Each row is a point. Two turns around zero, p and q, are shown by what they do to some points. Where does a point land after both, in the order given? Backwards means that the second turn is done in reverse. Each puzzle has new turns, and all numbers are rounded.

Turn p:
[-2.38 -1.26] => [-1.72 -2.07]
[0.72 1.82] => [-0.03  1.96]
[ 0.83 -0.96] => [ 1.13 -0.57]
[0.82 0.39] => [0.61 0.67]
Turn q:
[ 0.44 -1.71] => [-0.49 -1.70]
[ 0.92 -1.17] => [ 0.20 -1.48]
[-1.75  0.81] => [-1.10  1.59]
[0.39 2.07] => [1.39 1.59]
Where do these land?
q, then p: [0.91 0.67] => [1.00 0.53]
p, then q: [ 1.57 -0.36] => [ 1.50 -0.58]
q, then p: [-2.48 -0.31] => [-2.50  0.05]

Turn p:
[ 1.07  1.01 -1.43 -0.98] => [-1.26  1.29 -0.40 -1.33]
[ 0.42 -0.12  1.04 -0.40] => [ 0.97 -0.14  0.35 -0.58]
[-0.24  1.00  1.19 -0.17] => [ 0.45  0.07  1.50 -0.22]
[-2.92 -0.16  1.27 -0.50] => [-0.28 -2.64  1.72  0.65]
[ 1.20 -1.47 -0.93  3.56] => [ 1.04  1.51 -2.25  2.95]
[ 0.47 -0.26 -1.14 -1.51] => [-0.92 -0.10 -0.92 -1.47]
Turn q:
[-0.27  1.35 -0.49 -1.08] => [ 0.05  1.48 -1.06 -0.02]
[-0.73  1.98  0.00  3.00] => [-2.34  0.98  1.56  2.14]
[-0.32 -1.61 -0.78 -1.86] => [ 0.60 -0.80 -1.34 -2.00]
[-0.24 -0.73  2.16 -0.63] => [ 1.51  0.15  1.53 -1.00]
[ 1.56 -0.99 -0.89  0.58] => [ 0.17 -1.81 -0.69  0.88]
Where do these land?
p, then q: [ 2.23 -1.62  0.65 -1.66] => [ 1.44 -0.30 -2.93  0.01]
q, then p: [-1.86  1.63 -1.04  0.08] => [-1.93 -0.32  1.80  0.36]
p, then q: [-1.24 -1.75  0.88  0.45] => [-0.07 -2.34  0.24  0.17]
p, then q: [-1.01  1.40  0.76 -0.04] => [ 0.73  0.36  1.67 -0.30]
q, then p: [ 1.88  0.34 -1.26  1.18] => [-0.03  0.12 -1.30  2.22]
